Every row gives one point. The ring and each string are closed loops that go straight from each point to the next, and from the last back to the first. Before rounding, they use only three directions, however many columns there are. How many times does the string pass through the ring? Passing back the other way cancels.

Ring, 8 rows:
0.67  -0.06  -0.21  0.03
0.47  0.34  -0.45  0.18
-0.08  0.52  -0.28  0.36
-0.55  0.34  0.13  0.45
-0.67  0.11  0.43  0.42
-0.41  -0.29  0.77  0.20
0.08  -0.44  0.62  0.03
0.52  -0.33  0.18  -0.02
String:
0.38  0.43  -0.13  0.06
0.23  0.19  -0.09  0.17
0.38  0.07  -0.44  0.27
0.77  0.01  -0.61  0.16
1.06  -0.09  -0.49  -0.04
0.77  0.01  0.03  -0.14
0.90  -0.12  0.03  -0.18
0.92  -0.33  -0.17  -0.06
0.83  -0.33  -0.34  0.06
0.39  -0.14  -0.24  0.22
0.22  0.02  -0.06  0.19
0.52  0.10  -0.62  0.27
0.63  0.40  -0.78  0.23
0.64  0.64  -0.59  0.10
Times through: 1
String (25 x 4):
-0.25  -0.45  1.20  -0.06
-0.07  -0.64  1.01  -0.02
0.05  -0.74  0.56  0.14
0.03  -0.26  0.13  0.26
0.21  -0.31  0.17  0.15
0.50  -0.48  0.03  0.10
0.95  -0.44  -0.13  -0.08
0.80  -0.02  -0.05  -0.12
0.46  0.10  -0.01  0.03
0.32  0.18  0.07  0.05
0.77  0.43  -0.39  -0.03
0.68  0.51  -0.69  0.14
0.33  0.38  -0.79  0.40
0.04  0.21  -0.39  0.40
-0.02  0.23  -0.13  0.31
-0.24  0.26  -0.34  0.52
-0.53  0.63  -0.28  0.58
-0.62  0.68  0.10  0.44
-0.33  0.40  0.34  0.22
-0.12  0.07  0.19  0.24
-0.47  -0.04  0.24  0.43
-0.99  -0.20  0.60  0.57
-0.60  -0.29  0.42  0.46
-0.16  -0.09  0.26  0.26
-0.13  -0.03  0.66  0.05
Times through: 0

Ring:
0.94  -0.27  0.33  0.47  -0.09  -0.17  -0.24  -0.15  -0.20
0.38  0.29  0.38  0.18  -0.47  -0.22  0.02  -0.18  -0.32
-0.26  0.51  0.32  -0.14  -0.44  -0.14  0.25  -0.09  -0.42
-0.68  0.42  0.13  -0.37  -0.17  0.02  0.36  0.02  -0.39
-0.65  -0.02  -0.17  -0.42  0.28  0.21  0.29  0.13  -0.15
-0.20  -0.46  -0.26  -0.20  0.57  0.26  0.09  0.15  -0.01
0.51  -0.79  -0.09  0.21  0.64  0.16  -0.19  0.09  -0.03
0.93  -0.72  0.15  0.46  0.40  -0.01  -0.31  -0.02  -0.12
String:
-0.11  -0.14  0.03  -0.09  0.19  0.08  0.10  0.05  -0.21
-0.22  -0.14  -0.41  -0.34  0.17  0.24  0.18  0.03  0.26
-0.23  -0.36  -0.59  -0.39  0.41  0.35  0.15  0.09  0.40
-0.09  -0.74  -0.55  -0.25  0.79  0.40  0.03  0.18  0.30
0.16  -0.92  -0.07  0.11  0.96  0.24  -0.13  0.22  -0.22
0.56  -1.20  -0.22  0.24  1.07  0.29  -0.28  0.19  0.03
0.44  -0.81  0.31  0.37  0.77  0.05  -0.22  0.15  -0.51
0.44  -0.56  0.24  0.29  0.47  0.01  -0.16  0.06  -0.36
0.51  -0.34  -0.08  0.13  0.11  0.05  -0.10  -0.06  0.10
0.85  -0.44  -0.11  0.26  0.07  0.02  -0.20  -0.11  0.22
1.50  -0.63  0.06  0.62  0.01  -0.10  -0.44  -0.20  0.23
1.21  -0.50  0.50  0.70  0.08  -0.22  -0.38  -0.12  -0.36
0.78  -0.34  0.67  0.59  0.12  -0.24  -0.25  -0.05  -0.68
0.98  -0.04  0.54  0.54  -0.34  -0.30  -0.23  -0.21  -0.36
0.94  0.37  0.27  0.32  -0.85  -0.30  -0.10  -0.36  0.04
0.44  0.33  0.10  0.06  -0.59  -0.15  0.05  -0.24  0.04
0.17  0.13  0.15  0.02  -0.23  -0.07  0.07  -0.10  -0.17
0.04  0.42  0.12  -0.10  -0.51  -0.10  0.17  -0.16  -0.10
-0.41  0.93  0.26  -0.30  -0.86  -0.19  0.38  -0.20  -0.29
-0.78  0.86  0.46  -0.33  -0.56  -0.17  0.44  -0.06  -0.69
-0.70  0.42  0.49  -0.21  -0.09  -0.09  0.32  0.06  -0.81
-1.25  0.72  0.24  -0.59  -0.22  0.02  0.56  0.08  -0.65
-1.08  0.52  -0.08  -0.63  -0.12  0.13  0.51  0.07  -0.27
-1.01  0.21  0.05  -0.49  0.22  0.15  0.41  0.17  -0.48
-0.47  -0.16  0.29  -0.10  0.43  0.06  0.16  0.17  -0.65
Times through: 2

Ring:
0.25  0.49  0.37  -0.12  0.27  -0.77  -0.29  -0.10  -0.32  0.79  -0.16  -0.15  0.72  0.29
0.04  0.84  0.45  -0.11  0.29  -0.44  -0.26  -0.26  -0.18  0.70  -0.01  0.01  0.59  0.01
-0.46  0.43  0.46  0.24  0.40  0.26  0.22  -0.20  0.09  -0.31  0.22  0.37  0.24  -0.06
-0.64  -0.52  0.43  0.56  0.43  0.45  0.64  0.14  0.09  -1.08  0.22  0.44  0.07  0.27
-0.39  -0.85  0.57  0.52  0.28  0.04  0.58  0.38  -0.23  -0.73  0.06  0.17  0.13  0.52
0.04  -0.48  0.52  0.22  0.22  -0.55  0.17  0.31  -0.42  0.10  -0.13  -0.11  0.45  0.59
String (20 x 14):
-0.40  0.66  0.79  0.13  0.20  0.16  0.13  -0.16  -0.16  0.18  0.23  0.21  0.14  -0.20
-0.29  0.43  0.60  0.14  0.27  0.00  0.11  -0.11  -0.13  0.08  0.14  0.18  0.28  0.00
-0.28  0.86  0.74  0.02  0.20  0.00  -0.02  -0.22  -0.18  0.44  0.18  0.15  0.25  -0.21
-0.13  1.41  0.68  -0.19  0.21  -0.17  -0.30  -0.44  -0.15  0.90  0.15  0.10  0.42  -0.37
0.09  1.24  0.31  -0.23  0.37  -0.46  -0.42  -0.46  -0.05  0.84  0.00  0.06  0.71  -0.12
0.16  0.88  0.23  -0.17  0.39  -0.58  -0.37  -0.33  -0.09  0.71  -0.07  0.01  0.76  0.09
0.39  1.19  0.35  -0.37  0.27  -0.91  -0.61  -0.36  -0.29  1.34  -0.16  -0.19  0.87  0.05
0.28  0.94  0.69  -0.26  0.09  -0.81  -0.43  -0.15  -0.51  1.33  -0.11  -0.26  0.62  0.05
-0.01  0.41  0.73  0.01  0.13  -0.43  -0.06  0.02  -0.42  0.63  -0.01  -0.09  0.38  0.13
-0.01  0.17  0.33  0.09  0.35  -0.42  -0.02  -0.04  -0.16  0.18  -0.05  0.04  0.56  0.31
0.27  0.36  -0.03  -0.08  0.50  -0.76  -0.30  -0.20  -0.05  0.41  -0.20  -0.01  0.92  0.42
0.16  0.32  0.02  -0.02  0.50  -0.61  -0.21  -0.18  -0.02  0.26  -0.14  0.05  0.82  0.38
-0.13  0.12  0.44  0.15  0.32  -0.25  0.09  0.00  -0.17  0.06  0.01  0.09  0.42  0.25
-0.01  0.78  0.76  -0.09  0.12  -0.40  -0.17  -0.13  -0.38  0.84  0.03  -0.07  0.40  -0.04
-0.01  1.37  0.90  -0.25  0.05  -0.37  -0.35  -0.31  -0.40  1.26  0.10  -0.08  0.38  -0.33
-0.19  0.49  0.65  0.08  0.22  -0.15  0.03  -0.09  -0.22  0.32  0.09  0.09  0.32  0.02
-0.18  0.20  0.20  0.17  0.48  -0.13  0.08  -0.15  0.06  -0.20  0.04  0.24  0.52  0.23
-0.29  0.52  0.11  0.15  0.56  0.06  0.04  -0.34  0.24  -0.28  0.12  0.38  0.52  0.04
-0.47  0.87  0.43  0.13  0.43  0.32  0.08  -0.40  0.18  -0.13  0.27  0.42  0.28  -0.27
-0.56  1.04  0.79  0.11  0.25  0.43  0.12  -0.35  0.00  0.11  0.36  0.37  0.07  -0.45
Times through: 1

Ring, 8 rows:
-0.25  -0.37  1.03  0.61  -0.08  -0.66  0.07  -0.04  0.00  0.15  -0.57  -0.65  -0.60  0.01
0.13  0.07  0.88  0.49  -0.40  -0.31  -0.07  -0.23  -0.16  0.27  -0.65  -0.79  -0.45  -0.27
0.36  0.42  0.28  0.29  -0.73  0.23  -0.34  -0.36  -0.21  0.29  -0.30  -0.60  -0.06  -0.35
0.20  0.49  -0.32  0.18  -0.81  0.58  -0.54  -0.32  -0.09  0.20  0.16  -0.29  0.22  -0.16
-0.39  0.28  -0.76  0.26  -0.61  0.63  -0.59  -0.13  0.19  0.07  0.55  -0.03  0.26  0.23
-0.95  -0.11  -0.68  0.44  -0.26  0.31  -0.44  0.09  0.42  -0.05  0.63  0.06  0.05  0.56
-1.08  -0.49  -0.19  0.57  0.02  -0.17  -0.22  0.20  0.46  -0.09  0.42  0.00  -0.21  0.65
-0.79  -0.67  0.54  0.62  0.12  -0.62  0.01  0.17  0.29  -0.03  -0.04  -0.23  -0.47  0.44
String (32 x 14):
0.42  0.15  -0.07  0.08  -0.74  0.30  -0.45  -0.28  -0.15  0.13  0.23  -0.08  0.29  -0.16
0.54  0.73  -0.77  -0.05  -1.12  0.99  -0.76  -0.44  -0.18  0.21  0.47  -0.07  0.61  -0.27
-0.11  0.71  -0.91  0.19  -0.89  0.96  -0.72  -0.30  0.06  0.18  0.46  -0.19  0.37  -0.01
-0.59  0.51  -0.70  0.42  -0.60  0.68  -0.56  -0.15  0.22  0.15  0.30  -0.34  0.06  0.19
-0.43  0.11  -0.20  0.41  -0.43  0.23  -0.37  -0.09  0.16  0.10  0.16  -0.28  -0.06  0.17
-0.18  0.04  -0.30  0.25  -0.52  0.29  -0.44  -0.12  0.10  0.06  0.37  -0.05  0.16  0.15
-0.41  0.01  -0.06  0.42  -0.37  0.11  -0.32  -0.08  0.15  0.09  0.12  -0.28  -0.10  0.17
-0.18  0.00  -0.28  0.25  -0.50  0.26  -0.43  -0.11  0.10  0.05  0.38  -0.03  0.16  0.16
0.00  0.05  -0.61  0.08  -0.66  0.49  -0.57  -0.15  0.08  0.01  0.68  0.23  0.44  0.16
-0.50  0.50  -1.28  0.20  -0.75  1.01  -0.77  -0.15  0.27  0.05  0.85  0.11  0.48  0.30
-0.53  0.57  -1.11  0.28  -0.72  0.95  -0.71  -0.17  0.25  0.10  0.64  -0.09  0.33  0.24
-0.46  0.38  -0.56  0.38  -0.58  0.56  -0.52  -0.15  0.18  0.13  0.29  -0.28  0.07  0.16
-0.31  0.12  -0.11  0.39  -0.45  0.20  -0.36  -0.12  0.11  0.12  0.11  -0.30  -0.05  0.11
0.12  0.04  -0.05  0.20  -0.58  0.19  -0.39  -0.19  -0.04  0.10  0.22  -0.10  0.16  -0.02
0.79  0.56  -0.36  -0.08  -1.08  0.72  -0.64  -0.46  -0.29  0.22  0.29  -0.10  0.53  -0.38
0.70  0.76  -0.17  0.07  -1.06  0.71  -0.58  -0.50  -0.31  0.32  -0.05  -0.45  0.30  -0.49
0.11  0.74  0.08  0.40  -0.78  0.47  -0.41  -0.38  -0.14  0.36  -0.40  -0.83  -0.15  -0.35
-0.17  0.42  0.23  0.50  -0.53  0.18  -0.29  -0.24  -0.03  0.28  -0.38  -0.76  -0.29  -0.15
-0.11  0.01  0.23  0.39  -0.42  -0.01  -0.26  -0.15  0.01  0.14  -0.08  -0.38  -0.14  0.00
0.53  -0.04  0.51  0.17  -0.60  -0.10  -0.25  -0.27  -0.23  0.16  -0.13  -0.28  0.03  -0.26
0.60  0.23  1.00  0.35  -0.61  -0.22  -0.11  -0.38  -0.36  0.34  -0.75  -0.83  -0.33  -0.53
0.33  0.28  1.14  0.53  -0.49  -0.31  -0.03  -0.34  -0.29  0.38  -0.98  -1.08  -0.58  -0.49
-0.08  0.30  1.03  0.68  -0.36  -0.31  -0.01  -0.26  -0.15  0.37  -1.00  -1.18  -0.72  -0.33
-0.31  0.13  0.57  0.61  -0.31  -0.17  -0.12  -0.15  0.02  0.24  -0.52  -0.80  -0.49  -0.07
-0.20  -0.05  0.29  0.43  -0.36  -0.08  -0.22  -0.11  0.04  0.13  -0.11  -0.39  -0.20  0.04
-0.15  0.18  0.65  0.57  -0.37  -0.16  -0.12  -0.20  -0.05  0.27  -0.58  -0.83  -0.47  -0.16
-0.06  0.07  0.45  0.44  -0.42  -0.09  -0.20  -0.18  -0.05  0.20  -0.30  -0.55  -0.26  -0.10
0.31  -0.03  0.43  0.25  -0.53  -0.08  -0.25  -0.23  -0.15  0.16  -0.13  -0.32  -0.04  -0.17
0.67  0.22  0.56  0.19  -0.73  0.03  -0.28  -0.37  -0.32  0.26  -0.33  -0.49  -0.01  -0.44
0.82  0.44  0.42  0.13  -0.88  0.23  -0.36  -0.46  -0.39  0.31  -0.33  -0.53  0.08  -0.54
0.30  0.05  0.18  0.19  -0.61  0.10  -0.34  -0.24  -0.13  0.14  0.04  -0.21  0.09  -0.14
0.15  0.01  0.10  0.23  -0.55  0.10  -0.34  -0.19  -0.06  0.12  0.10  -0.18  0.08  -0.05
Times through: 4

Ring:
0.01  -0.06  0.36  0.22  0.36  -0.40  0.04  -0.55  -0.28  0.14  0.26  -0.37  0.09  0.23
0.24  -0.28  0.77  0.07  0.44  -0.30  0.49  -0.14  -0.18  0.68  0.64  -0.47  -0.66  0.08
0.01  -0.08  0.51  0.27  0.17  -0.21  0.33  0.10  -0.09  0.50  0.38  -0.33  -0.45  -0.04
-0.46  0.21  -0.35  0.61  -0.29  -0.13  -0.25  0.04  -0.02  -0.34  -0.35  -0.02  0.54  -0.08
-0.27  -0.32  -0.66  0.42  -0.35  0.00  -0.05  0.14  0.10  -0.53  -0.38  0.01  0.50  -0.14
-0.16  -0.31  -0.43  0.32  -0.09  -0.15  -0.06  -0.21  -0.05  -0.44  -0.21  -0.11  0.50  0.03
String, 20 rows:
-0.03  -0.24  0.18  0.28  0.01  -0.11  0.31  0.21  0.00  0.26  0.20  -0.23  -0.29  -0.11
-0.30  0.26  0.09  0.48  0.05  -0.31  -0.18  -0.29  -0.18  -0.05  -0.05  -0.21  0.35  0.09
-0.01  0.08  0.68  0.28  0.30  -0.32  0.24  -0.11  -0.19  0.57  0.44  -0.39  -0.39  0.06
0.52  -0.57  1.17  -0.13  0.57  -0.23  0.94  0.18  -0.11  1.20  1.03  -0.59  -1.38  -0.03
0.47  -0.66  0.84  -0.11  0.46  -0.19  0.83  0.13  -0.08  0.89  0.83  -0.51  -1.08  -0.02
0.54  -0.52  1.16  -0.16  0.74  -0.38  0.77  -0.27  -0.26  1.02  1.01  -0.65  -1.07  0.17
-0.06  0.19  0.53  0.28  0.45  -0.50  -0.08  -0.70  -0.37  0.22  0.29  -0.42  0.15  0.31
-0.18  0.19  0.25  0.37  0.25  -0.41  -0.16  -0.56  -0.29  0.01  0.09  -0.31  0.33  0.23
0.11  -0.36  0.28  0.15  0.20  -0.20  0.34  -0.06  -0.09  0.28  0.32  -0.32  -0.29  0.01
0.52  -0.71  0.88  -0.16  0.53  -0.23  0.85  0.02  -0.11  0.89  0.88  -0.55  -1.09  0.03
0.57  -0.52  1.30  -0.17  0.74  -0.35  0.88  -0.10  -0.22  1.21  1.11  -0.67  -1.30  0.11
-0.08  0.20  0.58  0.32  0.34  -0.40  0.04  -0.38  -0.27  0.38  0.32  -0.38  -0.08  0.17
-0.20  0.21  0.30  0.41  0.16  -0.33  -0.06  -0.28  -0.21  0.15  0.12  -0.28  0.12  0.11
-0.29  0.45  0.48  0.51  0.14  -0.34  -0.08  -0.16  -0.21  0.33  0.15  -0.28  0.01  0.06
-0.24  0.16  0.26  0.47  -0.06  -0.15  0.11  0.22  -0.03  0.29  0.10  -0.19  -0.16  -0.12
0.04  -0.43  0.10  0.22  -0.05  -0.02  0.44  0.38  0.08  0.27  0.21  -0.20  -0.42  -0.19
-0.32  0.17  -0.09  0.49  -0.04  -0.25  -0.20  -0.23  -0.14  -0.19  -0.15  -0.15  0.45  0.06
-0.59  0.51  -0.29  0.70  -0.21  -0.26  -0.50  -0.25  -0.14  -0.42  -0.42  -0.04  0.82  0.05
-0.69  0.60  -0.35  0.79  -0.34  -0.20  -0.52  -0.07  -0.08  -0.42  -0.50  0.02  0.82  -0.04
-0.35  0.16  -0.05  0.53  -0.19  -0.11  -0.03  0.20  0.00  0.00  -0.12  -0.10  0.14  -0.13
Times through: 1

Ring, 8 rows:
0.65  -0.04  -0.79  0.08  0.00  0.94  -0.11  -0.08  -0.48  0.39  0.01  -0.11  0.22  -0.13
0.69  -0.08  -0.11  -0.47  0.24  0.01  0.18  -0.10  0.17  0.19  -0.21  -0.38  0.06  0.29
0.54  0.07  0.17  -0.65  0.18  -0.25  0.22  -0.07  0.45  0.01  -0.21  -0.28  -0.10  0.48
0.21  0.46  -0.09  -0.37  -0.25  0.35  -0.04  0.05  0.25  -0.13  0.06  0.24  -0.24  0.38
-0.15  0.47  -0.13  -0.23  -0.30  0.42  -0.20  -0.09  0.08  -0.10  0.14  0.42  -0.37  0.20
-0.70  0.15  0.07  -0.21  -0.02  -0.04  -0.32  -0.51  -0.08  0.06  0.08  0.35  -0.56  -0.09
-0.64  -0.11  -0.10  -0.08  0.15  0.02  -0.35  -0.64  -0.35  0.27  0.04  0.18  -0.45  -0.31
0.23  -0.05  -0.79  0.21  -0.02  0.95  -0.27  -0.25  -0.65  0.42  0.09  0.06  0.06  -0.33
String, 24 rows:
-0.21  -0.04  -0.07  -0.23  0.13  0.02  -0.17  -0.43  -0.12  0.20  -0.03  0.04  -0.30  -0.06
-0.11  0.16  -0.86  0.35  -0.25  1.19  -0.45  -0.26  -0.76  0.33  0.25  0.39  -0.09  -0.41
-0.18  -0.02  -1.06  0.54  -0.16  1.34  -0.55  -0.40  -1.06  0.51  0.26  0.35  -0.03  -0.66
-0.05  -0.25  -0.75  0.27  0.13  0.78  -0.36  -0.49  -0.81  0.54  0.06  0.02  -0.02  -0.53
-0.06  -0.15  0.01  -0.34  0.27  -0.17  -0.07  -0.44  -0.04  0.23  -0.13  -0.14  -0.24  0.00
0.23  0.06  -0.36  -0.15  0.01  0.44  -0.11  -0.19  -0.18  0.21  0.00  0.01  -0.08  0.01
0.44  -0.30  -0.04  -0.44  0.43  -0.21  0.12  -0.34  0.04  0.32  -0.26  -0.46  0.00  0.10
0.92  -0.32  0.00  -0.62  0.49  -0.29  0.33  -0.15  0.26  0.29  -0.37  -0.70  0.17  0.34
1.07  0.12  -0.45  -0.32  0.00  0.59  0.18  0.18  0.08  0.16  -0.12  -0.28  0.26  0.35
0.45  0.21  -0.44  -0.15  -0.13  0.65  -0.07  -0.01  -0.11  0.13  0.03  0.06  0.00  0.14
0.25  -0.03  0.17  -0.57  0.24  -0.31  0.11  -0.25  0.30  0.09  -0.19  -0.24  -0.19  0.30
0.29  -0.26  0.84  -1.09  0.63  -1.34  0.40  -0.38  0.85  0.02  -0.47  -0.64  -0.30  0.61
0.77  -0.05  0.41  -0.91  0.37  -0.65  0.41  -0.06  0.72  0.00  -0.37  -0.56  -0.05  0.66
0.86  0.22  -0.42  -0.29  -0.09  0.63  0.10  0.16  0.07  0.09  -0.05  -0.12  0.15  0.33
0.30  0.04  -0.15  -0.33  0.09  0.15  0.00  -0.18  0.04  0.15  -0.08  -0.11  -0.10  0.16
0.42  -0.37  0.33  -0.73  0.59  -0.76  0.27  -0.39  0.36  0.24  -0.39  -0.63  -0.10  0.29
1.09  -0.11  -0.78  -0.06  0.11  0.87  0.08  0.05  -0.34  0.41  -0.10  -0.37  0.40  0.03
1.22  0.08  -1.57  0.52  -0.27  2.04  -0.19  0.23  -0.96  0.54  0.17  -0.03  0.62  -0.31
0.43  -0.17  -0.93  0.26  0.06  1.05  -0.24  -0.25  -0.77  0.53  0.05  -0.08  0.20  -0.39
-0.14  -0.18  -0.12  -0.21  0.25  -0.02  -0.15  -0.49  -0.20  0.30  -0.08  -0.09  -0.23  -0.14
0.12  0.14  -0.46  -0.04  -0.10  0.63  -0.20  -0.18  -0.28  0.20  0.07  0.15  -0.11  -0.06
-0.20  0.10  -0.80  0.33  -0.20  1.08  -0.46  -0.33  -0.76  0.34  0.23  0.37  -0.13  -0.44
-1.08  -0.38  0.19  -0.16  0.42  -0.52  -0.39  -0.99  -0.36  0.37  -0.06  0.08  -0.63  -0.47
-0.73  -0.28  0.28  -0.35  0.40  -0.60  -0.22  -0.79  -0.09  0.26  -0.12  -0.03  -0.54  -0.20
Times through: 0
